Every row gives one point. Two turns around zero, p and q, are shown by what they do to some points. Write where each new point lands after one turn and then the other. Backwards means that the second turn is done in reverse. Each puzzle has new turns, and all numbers are rounded.

Turn p:
[-48   2] -> [ 25 -41]
[28  1] -> [-17  23]
[7 8] -> [-11   1]
[ 13 -12] -> [ 3 17]
Turn q:
[ 21 -35] -> [32 26]
[-18 -12] -> [ 14 -16]
[10 22] -> [-23   7]
[-13  25] -> [-23 -16]
Where do these land?
q, then p: [ -4 -23] -> [-12  20]
q, then p: [ 24 -20] -> [-31  -1]
q, then p: [ 2 22] -> [ 13 -18]
p, then q: [-42   7] -> [36 23]
p, then q: [20 14] -> [ -5 -24]

Turn p:
[ 6 15  1] -> [  1   5 -15]
[27 -8  5] -> [28  3  0]
[-21  19 -35] -> [-28 -29 -20]
[  2 -21  43] -> [11 36 29]
[  4 -40 -33] -> [ 13 -42  28]
[-18  35  19] -> [-26  27 -22]
Turn q:
[  1  -6 -23] -> [  5   4 -23]
[-14  19  23] -> [ 7  6 32]
[ 39  36 -23] -> [ 39 -40 -14]
[ -9 -12  35] -> [-26   5  27]
[-17 -37 -13] -> [-25  26 -23]
Where do these land?
q, then p: [  7 -32   4] -> [-30 -12   8]
p, then q backwards: [ 3 48 20] -> [-19 -32 -36]
q, then p: [ 12  33 -34] -> [ 44 -20  -7]
p, then q: [-11 -34  -4] -> [-27  -3  24]
q, then p: [ 20  -4 -15] -> [  5 -23   9]
q, then p: [-30 -10  29] -> [-24  34 -11]

Turn p:
[ 25   3   2 -12] -> [ 6  0 14 24]
[20  4 33 -3] -> [15 10 35  2]
[ 17  -4 -11  21] -> [-18 -21  10   4]
[-48 -26 -36   4] -> [ -3 -19 -57 -25]
[-13  24  12 -10] -> [-1 31 -1 -4]
Turn q:
[25 28 -9 17] -> [-33   8   4  24]
[-18 -24  35  18] -> [ 17 -45   4  -9]
[ 13  23 -17  26] -> [-37   5  13  10]
[  5 -32  27 -25] -> [ 34 -15 -32  -2]
[  8 -16  -9   4] -> [ -8  -2 -14 -13]
[ -6   0 -32 -20] -> [  2  34  -1 -17]
[-27  21   4 -21] -> [26 16 25  7]
Where do these land?
p, then q: [ 33 -25  -1 -13] -> [-17 -33 -23  -5]
q, then p backwards: [ -7 -15 -21  -1] -> [-22   3  10  11]
q, then p backwards: [ 11   0  17 -16] -> [  2  -7 -10 -22]
q, then p: [-26  29 -10  -1] -> [  6  24  30 -11]
p, then q: [  3 -14  44  -9] -> [  5  -5 -28  37]
p, then q: [-14  24 -29  39] -> [ 29  13  34 -31]

Turn p:
[  7   3   2   8 -12  -7] -> [  5   1 -11  -9  -8  -5]
[  9   4   7  -3  -1 -15] -> [ -4   1  -1  -9  -3 -16]
[10 -8 -7 -9 -8  4] -> [ 11   0   8 -12   4   4]
[-48   3  10   6   5   0] -> [-35 -11  -9  21 -10  22]
[-1 -9 -3  6  4  5] -> [ 7 -8  0  7  3  4]
[  5   0   4 -18  -4   7] -> [ 0  7 18 -8 -2  2]
[ 5 -5 -8  5  6 -7] -> [ 4 -6 -5  0 10 -6]
[8 3 5 4 5 7] -> [ 7  5  3  8 -3 -5]
[  4   9 -10   1   4   5] -> [ 4 11 -3  3  9  1]
Turn q:
[-4 -2 -9 -9 -8 -7] -> [  6   7 -11  -5   2   7]
[ 6  4  5 14 -6  3] -> [-7 -9  4 11 -5  6]
[  3   9 -12   3   4  -3] -> [-2  0 -2  5 15  3]
[ 10 -13   0  -4  14  20] -> [ -8  -6  19 -19   2  -5]
[-18  -3  -3  -1   6   0] -> [-5 16 -3 -1 -1 -8]
[ 17  -9  20  18  -6 -10] -> [ -6 -29  -5   8 -17  -2]
[-15  -4  -1 -14  -8   2] -> [ 8 18 -3 -8 -8  3]
[ 1 17 -1 -9  3 -4] -> [14  3  2  8 10 -1]
Where do these land?
p, then q: [ -3   0  10  -3 -14  -8] -> [ 9 10 -5 -6 -7  9]
p, then q: [  6 -12   1  10   3  16] -> [ -8 -20   6  -1  -4   6]
p, then q backwards: [13  4  2  8  1  9] -> [ -8   9   8 -10  -2  -5]
q, then p: [-9  5 -2  1 -6  4] -> [ 1 10 -5  4 -5  2]
p, then q backwards: [-12  -8  -4 -23  10   9] -> [ 11   9 -10   9   3  23]
p, then q: [  7  16  -3   5 -22 -13] -> [18 12 -5 -4 16 14]
p, then q: [  0   5   0   4  23 -12] -> [-12   1 -16   8   6 -15]
p, then q: [-2 -9 -5 -2  6 -5] -> [ -5  -1  -1  -8  -1 -10]

Turn p:
[ 16  -2   8  10 -12  -5  -9  -5] -> [ 1 18 15  4  5 -2 10  4]
[ -9  15 -19  -3  36  48  -3   8] -> [ -9 -12 -21 -23 -47  16 -20  15]
[  6   7   9 -15 -14  -8   5   4] -> [  6   4  -2  -4   6 -13  12 -16]
[ -6 -12   2  -7 -15   7   5   3] -> [12 -5 -5  5  1 10 13 -8]
[  3   3 -16  -8 -15 -12   7   4] -> [-12   2  -5   9   6  -2   6 -21]
[ -3  -5  12   9 -12 -11   5 -35] -> [-4  4  2 -3 34  5 16 18]
[ 1 -3 -7 10 18  5 12 12] -> [ -1  -3 -11  13 -14  -4 -14  10]
[ -8  12  14   8 -11 -13 -10  12] -> [  1 -10  23   2   1 -17   9  -3]
[ -4  -4  -7  -5  -9 -12 -12  10] -> [ -1  -4  13   6   3   3  -3 -18]
[  3 -11   3   1  32   1   0 -14] -> [  5   5  -9  -7   7   5 -27  20]
Turn q:
[ 32  13  19 -11  -8  -5  11 -35] -> [ 22   8 -22 -11 -28   9   0 -33]
[  5  13  -2 -13  17   4   4  -5] -> [  4  13 -11 -10   4   1  17  -1]
[  7 -14  -4 -14   4 -14 -11   6] -> [  7  -4 -12   0   3  14  -7  19]
[-13   2  17  17   1   5   1  11] -> [-6 13 20 11  6 -7 -9 -4]
[ -7  14 -10  -2  -1  -5   9  10] -> [ -4   2  -4   8  -2 -16  12   8]
[ -5 -34  -6 -13 -10   7   1   9] -> [ 10 -21  17 -12  -1   8  -9  23]
[ -5   4   0  15  20 -10   7  -5] -> [ -3  12  -9  -3  17 -15  -8  -6]
[  7  17  -5  27 -10  13  -7   5] -> [-12  -9   8  22   7  -3   9 -24]
[-20 -15 -10  -4 -13   5 -14   5] -> [-18 -16  14  -4  -3   6  -5  18]
Where do these land?
q, then p: [ 11 -10 -14  12   9  14   6   6] -> [ 11  10 -11   2   7   0 -20  11]
p, then q: [-10 -25   8  -2  -6  -5  -1  -5] -> [ 14   1   3  -3  20   8   4 -13]
q, then p: [-11 -13 -17 -12  19   4  24   4] -> [ 12   5 -11   3   2 -20 -22 -22]
q, then p: [ 11  11 -13  12 -15  -4   0  12] -> [-4  1  2 24  9  6  0 15]
q, then p: [ 4 -3 -5 -5  2 23 12 13] -> [ 17  10 -14   4   4 -16  -1   7]
p, then q: [ -4  10   6  -8  -6  -8  -9 -25] -> [  6  20  -2 -17   3   0   8  14]
p, then q: [26 11  8 13 -7 -5  2 13] -> [ -4  11 -11  21 -14 -17  -6  -7]
q, then p: [ -7  24  24  14  -8  -8 -18  -8] -> [-23 -18  15 -13   3   5  21  15]
q, then p: [-19  -5   3 -23  12 -11 -17 -10] -> [ -1 -19  -2 -11 -23   1   3 -23]

Turn p:
[-27  -9  -4  -1   3 -23   8 -26  -8] -> [ 23  11   0   3  -5 -32   0  20   8]
[-3 13 -2 25  9 21  3 10 25] -> [-21  23 -16   1  11  14  21  -8  -5]
[-22  23  33  12 -32 -29  18  16  13] -> [-29  23   9  24  30 -32 -30  -6   4]
[  5  -3   6   9   9 -19 -16  -4 -30] -> [ 12  -9 -12  -5 -12  -7 -24  13 -22]
[ 13  21 -10   9  11 -14 -14 -31   0] -> [ -7   1 -27 -18 -29 -17  -2   1   5]
[ 20  -1 -25  19   6 -14   0  17  10] -> [ -4   7 -27   8  -6  27 -12   6  14]
[ 16  -8 -16  -7 -13  38 -24   2  -6] -> [  0 -36  -4   5  -8  20  26 -16 -10]
[ -7  -4  17 -15   0  -5  39 -11 -24] -> [  0   8  42  -2  -7 -14  -7  26  -1]
[-10   1   2 -33   4  20  12  23  -6] -> [ -1 -16  29 -14  27  13   9   7   4]
[ 15 -33  -1 -19   3  25 -25   6  26] -> [ 26 -12   4  -4   2  28  18 -41   3]
Turn q:
[-13  15   0  -2 -11 -22 -17 -30 -24] -> [  0  31 -10  -4   7  13 -30  -8  23]
[-18  16   3   0  -2  -4  -1   4 -36] -> [-24  25  -8   0  12  18  -9  -6  -7]
[  1  33   8 -19  10  -3 -17  -9  -7] -> [ 13  18 -29  -9   6   8 -17  11 -11]
[-12  18   4  -1 -11 -23 -25  -2   3] -> [  3   7 -20  13 -10  16 -24   5  12]
[-11  16   5   9  -7  -2 -40   0 -13] -> [ -9  18 -17  -6 -20  26 -14  16  11]
[ 11 -23  16  20  23   7  27   8  35] -> [  0 -44  28   0   5 -26   5  17 -10]
[ -7 -30  10  -7   8  21  11  -1  32] -> [ -4 -21   6  -1 -12 -43  15   8   1]
[ 32 -48  -5  -6  14  -3  -2   0   4] -> [ 23   0  43  -3 -24 -20   9  -6 -10]
[ 23   2 -16  13 -32  21  25   2 -18] -> [  2   5  15   0  25  19  42 -11  14]
[  7   3  -8  -9 -21   6  40  26  -4] -> [ -4  -7   2  26  25   2  33 -17 -12]
[-15  -1 -16   2  29   3   1   2  29] -> [ -2 -34 -12 -16 -12 -14 -10  -9 -10]
Where do these land?
q, then p: [ 20 -10 -11  12  -4 -14  10 -30 -24] -> [-11  10  10 -35  -9  -9   0 -29  -7]
q, then p backwards: [ -3  13 -33   5  -1 -14   4  18  27] -> [ 21 -14 -14  -6 -17   9 -36   6  -2]
q, then p: [  4   1  20  27  -5  -9  -7 -21  19] -> [ 10   7  -7   0  20  21  -8 -31   1]
p, then q: [-17 -16   6  17 -14 -22  -6  19   9] -> [  7 -13   7 -27  -6  27 -15   7  -1]
q, then p backwards: [ 26 -24 -21 -27  -6  27  23 -37  25] -> [-41 -12   1 -36   5   3 -20 -41  21]
q, then p: [-22  21  15 -25  31   1   1  15  15] -> [ 22 -29 -24   9   2   3 -12  33  -2]
q, then p: [ 10  -2  -7 -16  11   5 -17   2   3] -> [-11 -20   6   6 -10   1  -9   3   7]
q, then p: [-26  25   9   1 -13 -12 -15  22 -18] -> [-10  -9 -26   9  17  -2  35  14 -11]
p, then q: [ -9  -1   1  19  12  14  -7 -12 -26] -> [-11  17  12  12  10  18  11 -17 -12]
q, then p: [ 17  -7  21 -13  -9  24  12  24 -30] -> [-30  15  16  -8  12  -3  -9  36 -15]

Turn p:
[-23 -10  -6  -7  -4   6 -21  10  -7  33   7] -> [ -8 -12  11  15   0   5  20 -13   0  -6  36]
[ -1 -11   5 -16  -5 -19  10  18 -18  15 -26] -> [  2  10   4  17  -2 -17  16   5 -24 -30   1]
[ 31  39 -11  13  22  21   7  -1  24  -9  21] -> [ -5  22 -21 -28 -15  -4  -9 -10  42  28 -12]
[  8  20  10  14  -3  16  13 -17 -17  -9   1] -> [ 27   8  11 -10   8  -4 -15  -4  20   2 -12]
[-18  22   0  -4 -11   7  -8 -23   1 -17  -2] -> [  5 -13  11 -22   5  13 -20  12  14 -10   5]
[ -8 -20 -23 -24  -2 -22   6   6 -14   8  -1] -> [  0   0  -1   2   2   1  34  21 -24  -8  10]
[-17 -18  -2  -6   7 -12 -20  17   0   7 -31] -> [-12   0   1  15 -15  -2  -6   1 -33 -17  23]
[-24  -7  20  -7  -2 -24  10  15   4   7  -2] -> [-17 -10  -5   4  23 -16   4  -5 -19 -20   3]
[-15 -17  -5  17 -22 -24  -4  -8   2  17 -17] -> [  4 -12   6   1   2  21   8 -20 -32 -20  -2]
[ -1 -28   0  -9  35 -10  -3  -3   0  16   2] -> [ -8  -9   4   3 -12 -24  16  -1 -26  23  11]
[ 19   7   8   1 -15  31  10 -14  23 -13   5] -> [-11   6  15   0  -2  14 -16   1  29  13 -29]
[ 48  15  11   7   4   6 -10  -3   5 -25  27] -> [ 13  -6 -30   5 -15  -4 -12   6  35  24 -30]
[  1   8  -7  20  -3  24  10   3  -2 -30  16] -> [ 11  17  -7  -3  19  16 -20   6  18  22  -3]
Turn q:
[-10  -4  11  -3  20  23  19 -19 -12  15   0] -> [ -3  19   8  -5  -5 -14   8  30  -6  22 -11]
[-27 -15   5  -8   1  19 -16  15  14  13  11] -> [-11  14  11 -15 -14  11  -6  -2 -36  -8   1]
[ 13   6  -7  -7 -19  -4   0 -16 -10 -20  -5] -> [ 13 -11 -13 -16   7  -4   4  -1  25  -5   6]
[ 15   6   7   9  28   1  -8  -9 -17 -25 -22] -> [ 20 -26  -6   6  22 -16  15   5  -5  16 -18]
[-16 -25  10   3  -6   5  -5  10 -12  14  10] -> [ -4   9  17 -13 -10   1 -15  -7 -16  16  12]
[ 45   5 -15   0  23  13   2 -21 -18   2 -37] -> [ 16  -4  -1   3  48 -12  -1  18  24  11 -37]
[-15 -28  23  -1  -3   7  17  18  20  14   9] -> [-14  24  14   1 -15  28   7  -7 -18  19  11]
[ 20  32 -22  25 -21   5   9  -1   2 -12  -7] -> [ 11   8 -41  15   9 -10  -8 -11  24 -13  -5]
[ -1 -17 -16  -8  25   1  11   2 -13  -5   7] -> [ -5 -13   2   2  10   6 -11  29  -8  14   6]
[  5  16  22  -3 -14 -10 -17  20  19  11  35] -> [ 11  15  18  19 -17   5   6 -20  -9 -32  24]
[  6  37 -15   2 -23 -21   6   9  -8  -1 -19] -> [  8 -13 -17  14 -16  -4 -14 -15  35 -15 -16]
[-21 -10  13 -20  -1   3  -3  12  21   2  14] -> [ -9   5  12  -8 -20  22  10   2 -21 -10   9]
[-15  -2 -16  11  -8 -40 -15 -17  14  -7   4] -> [-34 -27  -4  -1   0 -13   4 -18   9 -15  17]
Where do these land?
q, then p: [ -3 -31   5 -12  -9  22   0 -16  10 -18  -6] -> [-11  13  18  -4   1 -21  23  21  16   1  10]
q, then p: [-15 -12  16  26  21 -14  22  10  14  20 -24] -> [ 10   2  31 -10  12   4  -3 -40 -13 -18  15]
q, then p backwards: [ 24  18  -7  27  11  -9   6  26 -29 -23   8] -> [  6 -14  27  22   3   0 -26  13 -35 -15  17]
q, then p backwards: [ -5  10  13 -15 -24  -4 -24  -6 -16   0  -1] -> [  3  26   5   3   6  -4  -2 -25 -10  18 -12]
p, then q backwards: [ -1   6 -17 -16  -2 -16   9  15 -16  -4   8] -> [  7  10  -1  -5   6  17   7 -19  12 -16  13]
p, then q backwards: [-23 -18  -8  15 -13  11  24 -22  12  24 -13] -> [  7 -33  25  -9   3  -2 -26  10  18  19  -9]
q, then p: [ -3  22   0 -18  27 -15   5 -16 -10 -11   2] -> [-12  15 -17  23  15   1   1  -4 -26  -1 -14]
q, then p: [-17 -24 -15  -7   8  27 -23 -10   9 -17 -15] -> [  6  10  16   5  -6 -20  15  37 -10  -5  25]
p, then q backwards: [ 17  -7 -18  11 -11 -17   0 -12  17 -12  27] -> [ -5  -8  -1  -7   2   9  17   6   9 -26 -34]
q, then p: [-21   1  21  -6  -9  15  -5   4  -3  26  12] -> [ 12 -12   0   2   8  -3  -5   4  22 -33  -8]
q, then p: [ 16  26  -4  -9   7   7  -6  22  17 -20  -5] -> [ 18  29  -1   5 -11  13 -16   9  -4  20 -12]
q, then p: [31 10 16  5 -6 -6 -8  7 -5 36  7] -> [  4 -16 -12 -13  -8 -15 -32 -21  12  -1 -20]

Turn p:
[ -4   6  12 -13  11   2 -17 -30  24 -24  17] -> [-22   3  -4  -5  16   5  20 -33 -12   6  25]
[  8  -4 -15  -2   9 -30  27  29 -33  -3  10] -> [ 24   9 -30  -8 -24 -10   2  16  -1 -27 -26]
[  4 -27 -22  -5  11  15 -17 -16 -13   6  11] -> [  1   7  13   6  34   5  -3  -4  -7 -30  -8]
[ -4   8  10   5  13  22 -20   3  25 -29  -7] -> [ -4  -8  14 -18  11  24  25 -15   3  23   9]
[-28  17  29  21  -8 -16 -24   9  25   1 -15] -> [  8 -13   5  21 -17  11   6 -15 -13  51   6]
[ -6  -9 -17 -28  -1   9   7 -10 -11  14 -20] -> [-15  20  23  -3  -6   0 -22   0   3 -19 -11]
[ 31 -21  -8 -12  19   2  24  -8 -28  32  -8] -> [  7  36  -4 -11  15 -15 -30  31   1 -26  -5]
[ 17  -9 -22 -17   2  -1  17  10   4  30  13] -> [ -7   3 -19  -1   2  12 -31  19   4 -27  -1]
[ -3 -18  22   0 -16   5 -10  -5  27 -32  11] -> [  7 -28   8 -16   5   0  10 -28 -11   6  29]
[-36  31  18  37 -15   0  18  12   1   9  -7] -> [  7 -12   6  34 -37  -4  20  21  14  30   9]
[ 15  13 -20  23 -14 -26  20   9 -15   0 -10] -> [ 18  -1 -23   7 -14 -20  -6   5  31   1 -21]
[  5  11  13 -11 -11  18 -24  -5  -6  -5   5] -> [-23 -14  12  -8  14  -8   8   0 -13  10  -5]
Turn q:
[ 19  -9  -5   1   3   7 -10  -9  21  11 -27] -> [-31   0  -6  12 -11   2 -10  11  -2   5 -22]
[ 19  11  12 -33 -18   3 -13  13  33 -20 -36] -> [-41  31  -9  15 -34  -7  20  -6  10  22   4]
[35  8  8  5  8  1 19 12 -6 11 17] -> [  9  -5  27   9  12  15   7   8 -15  28  -2]
[-26  -7   2 -14   8 -13 -15 -20 -14  12  32] -> [ 31   9 -19 -19  20   0  -6  22  15 -15   5]
[-19   2 -22  -3   6  -1  13 -23 -24   7   2] -> [  3  -3  12 -16  18   9  -7   3  10 -35   1]
[-48  10 -30  -8  -9  -3  -6   5 -10  20  21] -> [ 23   8 -10 -40  -3  18 -28  -9  13 -23  18]
[ 19  31  14  11  -2   5  -7  -6  16 -19 -28] -> [-34 -15   6   7  -8 -14  17 -12  19  24  -4]
[  5   0  25  -2   5  -9  21  13  24  -9 -24] -> [-19  -7  -9   6 -17   4  36  -5 -18  10  -2]
[-26 -11 -12  -4  28   7 -14  14 -15  -2  22] -> [ 19   2  -5 -23   7 -19 -20  15 -16 -12  23]
[  3  18  23  18 -25   1  -8   7   8  13 -34] -> [-26 -20 -20  19  -8  16   2 -24  14  19   4]
[ 23 -23  14  13  -3  29  23  -5 -14 -10  20] -> [ 13   6  17  22  33 -11   4 -14 -28   5 -17]
[ 18  -8   0  20  -3  -4  11   1  21 -15  17] -> [ 17  -6  12   5 -11 -11   9  -7 -11  15 -27]
[-24 -22 -30  -4   2 -24 -14  -2 -40  -1  18] -> [ 37   1   4   1   0  -3 -23  18  10 -44  20]
Where do these land?
p, then q backwards: [  4  -2  39 -22  -9 -22 -12  14 -13   2  -3] -> [ -3 -15  -2  13  24  19   0  28  29  -5  10]
q, then p backwards: [-21  15   4  36  21   3  -4 -28 -11   9  12] -> [ 40 -14 -10  10 -27  13 -14  13   1 -14  11]
q, then p backwards: [-30  -6  10  25  17  27  27 -26   0  11  -8] -> [ 28 -11 -14 -23  -6   3 -35   3  -6 -19  31]
q, then p: [  7 -10 -42 -13  -9  18  18  -4   4  -1  14] -> [-23   4  12 -18  -2 -19  15  -5 -11  35  -8]
p, then q backwards: [ 23   2  32  -5  -1  -9 -27  13 -12  31 -22] -> [ 24 -11   0   8  25  30 -17  10  21  19  26]
p, then q: [ 11 -26  23 -12  14 -15 -29   8   2  -4  -7] -> [-12   6  14  14  30   5  -9  28  13  -5  17]
p, then q backwards: [ -9  -4  22  -9 -24  -5 -42  17  -1   1 -15] -> [23  2 -4 39 11 19 15 18 18  6  8]
p, then q backwards: [  6   5 -24  -7  -3  -8   8 -10  26  -3  -5] -> [-15  14  -5  -1 -27   5 -11  -5  -4   9 -13]
q, then p: [  9  -4  25 -23  -3 -18 -38   8 -37  -4 -22] -> [ 19 -31 -35  27   4  28  23   8  12  -6   9]
p, then q: [-14   3  10  17  12  20   6 -13   2  15  31] -> [ 27 -18  15 -13   6  -7   0 -13 -27   6   7]
p, then q: [-11  15 -33 -15  -1  -7  26   2  13  -9   9] -> [ -3  16  -1 -14 -15 -17   0 -33  10  -9 -21]
p, then q: [ 22  12  -8   1  -7  23  17  -9  15 -25   4] -> [  7  25 -11 -28 -12  -2  17   8 -14  -2 -15]
p, then q: [  8 -10 -33  14 -23 -16  29   6   6 -14   8] -> [  2  16   6  10 -33 -23   3  -1   5   0 -38]
p, then q backwards: [ -6   8 -26  14  15  12  21  22   7 -10   4] -> [ -7   8  -1 -13 -12 -39   5 -17   1  13  -3]
